Every row gives one point. The points of each table are mixes of a few directions, plus a little noise. How many directions does each table use, and how many do they share? Where both have some left over, give the other angles between the two spaces (their principal angles), to ten degrees, smallest first.
In the rows, 128 means zero.

First, 6 rows:
[[169 100]
 [168 102]
 [126 129]
 [ 66 169]
 [180  93]
 [ 58 173]]
Second, 5 rows:
[[150 115]
 [177  97]
 [105 145]
 [166 102]
 [ 43 186]]
Directions: first 1, second 1, shared 1

First (4 x 3):
[[146 108 120]
 [199  52 104]
 [ 90 168 140]
 [ 77 184 145]]
Second (4 x 3):
[[146 109 122]
 [ 62 198 150]
 [110 148 134]
 [194  58 106]]
Directions: first 1, second 1, shared 1

First:
[[110 176 204 142]
 [105  79  26 122]
 [138  88  83 123]
 [ 65 133 122 146]
 [217  83 207 128]
 [105 137 110 129]
 [185 145 163 115]
 [ 98 184 107 121]]
Second:
[[108  77 231 139]
 [110 217  94 110]
 [128 135 125 127]
 [141  93  79 123]
 [123  72  60 109]
 [157 177 179 160]]
Directions: first 3, second 3, shared 2; angles 50

First, 9 rows:
[[107  68  47  72 217 185 115 127]
 [134 148 155 133  55 109  96 130]
 [167 156 152 101 134 138 152 124]
 [115  33  72 111 178 103 151 104]
 [117 116 133 145  83 110 153 124]
 [152 187 155  96  80 175 134 140]
 [105 137 127 166 160 140 186 135]
 [127 100 131 162 163  73 120 117]
 [127 207 179 167  83 120  47 152]]
Second:
[[180 134 162 149 188 127 129 128]
 [ 82 145 103 114  67 179  58 153]
 [145 108 159 169 113  76 249 107]
 [150 128 114  88 204 119  77 122]
 [ 52 108  77 120  63 153 106 138]
 [138 128 133 148 154 150 102 142]
 [126 115 145 153  90  93 218 114]
 [149 157 130  79 139 123  83 126]]
Directions: first 5, second 4, shared 3; angles 50

First, 8 rows:
[[133 106 110 153 150 132 129 133 113]
 [151 127 122 128 126 135 133 150 140]
 [142  90  96 171 166 136 132 140 105]
 [110 197 185  48  59 116 122 111 173]
 [ 78 132 144 126 132 113 116  78 102]
 [145 119 117 138 134 134 132 145 131]
 [188  59  62 204 190 153 144 186 107]
 [ 79 194 189  55  69 107 114  80 151]]
Second, 10 rows:
[[111 125 201 154 119 100 205  58 146]
 [ 95 117 124 162 152 113 140 109 128]
 [ 67 144  94 149 151 109 104 146 159]
 [112 166 110 113 114 120 113 176 190]
 [ 90 163 183  58  83 121  99  54  88]
 [123 103  81 185 172 125 135 166 145]
 [124 134  97 148 141 124 126 174 169]
 [131 119 150 125 124 128 138  96 103]
 [249  87 119 106 116 178 130 163  75]
 [178 122 121  78 107 161  89 138  76]]
Directions: first 2, second 4, shared 2

First:
[[128  91 191 129 152 131 146 111 131 109 143]
 [128 143  96 125 120 133 120 135 129 128 119]
 [122 146 115 130 114 123 124 134 114 147 124]
 [117 123 169 131 129 126 141 122 105 143 135]
 [170 130 100 154 102  53 108 148 181 153 162]
 [149 133 128 148 107  73 121 141 149 162 154]
 [ 96 148  95 102 139 197 127 124  88 104  83]
 [139  71 193 127 167 135 145 105 155  82 146]
 [ 85 173 139 120 104 152 139 132  49 181 104]
 [145 118  57 114 145 153 107 130 174  68 112]]
Second:
[[125 141 125 131 117 122 127 132 116 145 128]
 [133 158 123 156 103 116 123 134 104 157 131]
 [157  79 140 135 170 154 127 107 176  46 134]
 [168 128 132 184 130 136 117 117 137  91 140]
 [141  76 138 111 172 152 132 111 174  59 129]
 [167 129 132 182 129 135 117 118 135  94 140]
 [ 79 148 120  74 108 110 139 146 101 195 115]
 [140 145 126 156 114 123 122 129 116 136 133]
 [ 37 134 118   7 118 107 153 155 103 218 101]
 [131 152 124 147 108 119 124 134 108 153 130]
 [131 116 130 124 138 133 129 124 138 113 128]]
Directions: first 3, second 2, shared 1; angles 70

First (11 x 14):
[[156 158  99 127 177  75 138  91 178 117 143 141 193 114]
 [175 180  80 126 211  38 145  65 213 110 152 150 240 104]
 [120 119 136 129 114 143 125 138 114 131 124 124 110 132]
 [ 89  86 168 130  60 202 114 179  59 143 108 110  37 148]
 [148 150 108 127 163  90 135 102 163 120 138 137 175 118]
 [111 110 145 129  98 159 122 150  98 134 120 120  89 136]
 [ 81  77 176 130  46 217 111 190  44 146 103 106  18 152]
 [124 124 132 128 121 135 127 133 122 130 126 126 119 130]
 [167 171  88 127 198  53 142  75 199 113 149 147 221 108]
 [108 106 148 129  93 165 121 154  93 135 118 119  81 138]
 [127 126 129 128 126 130 127 130 126 129 127 127 125 128]]
Second:
[[150 141 160 101 170 187 108 136 139 105  73  86 156 151]
 [115 161 169  95 161 192 137  71 141  89  99 162 229 130]
 [ 85 136 205 115  90 203 118 119 127 131  63 162 136 131]
 [158 127  69 135 159  73 140 119 131 119 182 115 141 123]
 [157 105 105 145 124  99 107 188 122 150 128  67  50 140]
 [ 89 123 111 149  82  83 156  97 119 144 182 198 128  98]
 [161 136 116 114 175 136 121 130 138 109 121  91 152 140]
 [ 93 126 173 128  86 163 123 131 123 142  94 154 112 124]
 [112 105  48 174  78   7 164 118 112 160 243 181  83  89]
 [159 120 128 124 150 139 103 170 131 130  97  64  93 150]]
Directions: first 1, second 3, shared 0; angles 30

First, 9 rows:
[[ 81  89 157 106 109 124 110 120 125 124 127  87 133 101 117 195 145 113]
 [165 163 105 123 186  77 162 129  83 180 129 107  62 121 134  80 104 148]
 [210 178  96 189 156 133 151 147 114 122 108 193 137 172 161  39  97 132]
 [ 79  76 134 164 137 143  94 114 109 123 164 110 139 153 122 151 125  88]
 [196 145 153 176 142  87 154 147  61 125  46 122 136 111 182 143 104 108]
 [ 50  59 158 134  60 194  69 118 177  72 152 137 205 143 108 202 159  90]
 [120 144  73 135 150 163 120 121 168 137 202 170 115 184 100  39 121 144]
 [128 173 107  33 132 104 159 124 167 166 145 111  68  88  93 105 144 193]
 [123 125 166  91  77 128 129 136 148 103  78 114 158  81 132 200 151 134]]
Second (9 x 18):
[[109  93 118 193 127 196  72 115 149 102 174 166 149 217 123  91 128 102]
 [237 206 167  96 109 114 141 133 132 130  17 120  61 129 160 124 150 204]
 [203 189 154  87 119  99 152 136 123 139  40 114  81 103 152 136 138 184]
 [  8  47  83 152 149 139 123 122 120 126 249 128 196 115  91 137 104  46]
 [103 101 117 172 128 171  92 118 140 110 168 154 148 184 122 107 128 105]
 [172 153 143 143 118 147 108 123 138 116  93 141 106 164 143 108 138 155]
 [110 134 126  71 138  65 182 139 107 156 117  91 128  36 119 167 120 126]
 [148 138 136 133 125 137 122 127 134 123 113 133 118 142 137 119 133 140]
 [ 55  93 106 103 146  92 160 131 110 145 182 105 163  63 105 160 114  89]]
Directions: first 4, second 2, shared 1; angles 50

First:
[[162  99 121 134 132 151 170 125 114 164 126 125 112 125 147 114 150 145
  165 152]
 [167 150 115 150 135 137 142 103 114 125 123 164 129 119 156 125 180 136
  168 105]
 [173  52 151 100 112 116 129 184 172 147 152  65 107 151 167 130  78 103
  156 170]
 [ 85  87 154  73 149 139 167 206 143 151 172 108 147 142  98 115  93 119
  110 162]
 [121 140 136 121 128 113 108 141 143 105 138 132 139 132 129 136 120 112
  120 112]
 [120  95 154  77 156 140 179 210 145 145 184 131 153 141 127 115 126 114
  147 145]
 [127 217  98 189 110 106  59  31 106  73  76 173 128 107 127 150 164 135
  106  63]
 [132  71 118 127 134 172 196 124  96 202 116 100 100 124 116 100 129 167
  143 191]
 [157  28 126 112 136 183 228 153 103 230 131  80  90 131 134  91 125 168
  170 220]
 [ 78 222 115 166 103  79  17  56 131  45  85 151 141 117  97 163 110 112
   54  60]
 [ 87 246 121 159 114  72  15  74 141  21 106 181 162 118 110 168 133  97
   70  29]]
Second (10 x 20):
[[ 49 161 125 109 167 160 180 138  88 144 142 174 163 116  62 108 155 154
   92 125]
 [189  61 138 103 146 160 210 182 132 182 165 120 120 138 172 104 155 133
  203 168]
 [181 108  85 194 101 159 146  26  78 182  55 109  68 108 149 115 157 181
  156 162]
 [214 141  99 190 100 122 100  47 118 122  80 134  90 116 188 138 167 139
  178 111]
 [105 136 165  86 121  76  62 198 193  65 171 109 158 150 130 155  68  68
   97 100]
 [ 65 119 145 100 125 115 106 158 143 122 137  97 137 137  81 133  68 117
   68 145]
 [ 47 137 119 125 139 151 148 110  92 154 110 126 131 117  57 114 112 159
   67 151]
 [100 169  99 169 120 138 114  50  86 130  78 146 116 108  97 128 146 160
   96 117]
 [249 107 142 129 117 102 114 162 180  99 160 131 123 144 233 143 155  85
  223 102]
 [ 83 142 164  76 145  98 104 208 172  81 184 137 173 146 111 142  94  82
   99 100]]
Directions: first 4, second 4, shared 4
